Each row is a point. The last column is the point's height on a tilted bowl or saddle (a function of degree 2), plus a little noise. Count its main directions that bend up, bend down and stay straight.
In the rows, 100 means zero.

Points, 10 rows:
113, 123, 97
117, 174, 134
88, 101, 92
140, 113, 128
145, 93, 146
143, 195, 191
103, 89, 103
117, 96, 107
56, 84, 113
51, 51, 155
Directions: 2 up, 0 down, 0 straight

Points:
134, 136, 130, 138
110, 18, 36, 146
41, 102, 128, 130
124, 96, 49, 68
93, 55, 147, 47
177, 37, 41, 174
126, 85, 69, 81
99, 111, 180, 63
89, 124, 73, 95
109, 114, 143, 91
137, 24, 92, 132
105, 114, 98, 92
136, 67, 94, 95
77, 74, 178, 23
83, 75, 93, 87
87, 148, 116, 149
132, 92, 43, 67
70, 101, 11, 56
Directions: 2 up, 1 down, 0 straight

Points, 25 rows:
67, 100, 101, 195, 110
72, 49, 153, 82, 55
87, 38, 102, 115, 115
151, 98, 103, 78, 81
45, 88, 77, 110, 136
96, 118, 166, 59, 78
100, 114, 93, 95, 124
101, 96, 89, 135, 134
121, 118, 131, 109, 108
140, 73, 164, 137, 133
117, 91, 69, 99, 107
95, 133, 49, 62, 106
72, 101, 52, 91, 137
111, 106, 143, 52, 106
81, 95, 65, 66, 121
161, 68, 120, 130, 97
108, 60, 126, 105, 125
129, 77, 130, 118, 131
124, 48, 103, 106, 106
120, 77, 133, 171, 137
56, 141, 62, 120, 106
48, 65, 95, 50, 56
128, 154, 115, 151, 5
116, 82, 149, 49, 93
75, 100, 134, 125, 109
Directions: 0 up, 2 down, 2 straight

Points, 42 rows:
82, 168, 115, 78, 83, 93, 100
94, 49, 88, 119, 111, 79, 79
133, 5, 26, 73, 92, 148, 5
181, 129, 105, 127, 73, 60, 88
85, 88, 129, 126, 29, 103, 92
80, 108, 115, 108, 113, 125, 84
63, 129, 103, 127, 74, 101, 103
40, 81, 142, 122, 106, 43, 90
135, 118, 100, 100, 88, 146, 65
120, 113, 83, 93, 117, 95, 97
152, 159, 57, 74, 99, 123, 78
70, 116, 141, 110, 69, 65, 108
37, 65, 125, 69, 119, 96, 93
105, 83, 115, 163, 133, 46, 50
164, 84, 68, 86, 158, 95, 45
105, 110, 136, 106, 147, 130, 42
113, 81, 122, 74, 10, 60, 92
147, 130, 80, 102, 81, 69, 114
95, 97, 124, 113, 118, 105, 84
92, 115, 131, 132, 146, 152, 15
84, 111, 71, 92, 68, 152, 80
82, 76, 65, 187, 85, 103, 37
82, 77, 135, 130, 108, 86, 82
92, 167, 113, 69, 128, 60, 84
122, 128, 113, 129, 65, 161, 44
70, 113, 85, 175, 132, 30, 57
97, 130, 124, 48, 159, 141, 31
55, 114, 126, 106, 87, 58, 111
163, 122, 120, 121, 90, 77, 80
97, 74, 144, 118, 131, 59, 69
63, 132, 88, 120, 81, 91, 109
115, 91, 113, 150, 91, 91, 75
66, 51, 156, 150, 95, 77, 60
40, 58, 135, 51, 101, 87, 88
44, 84, 139, 68, 139, 54, 87
125, 70, 48, 114, 105, 95, 86
130, 123, 60, 147, 58, 151, 49
73, 125, 11, 75, 155, 61, 68
102, 98, 11, 73, 118, 68, 92
95, 64, 148, 27, 63, 85, 72
87, 152, 96, 55, 39, 104, 103
107, 71, 102, 117, 69, 48, 99
Directions: 0 up, 5 down, 1 straight
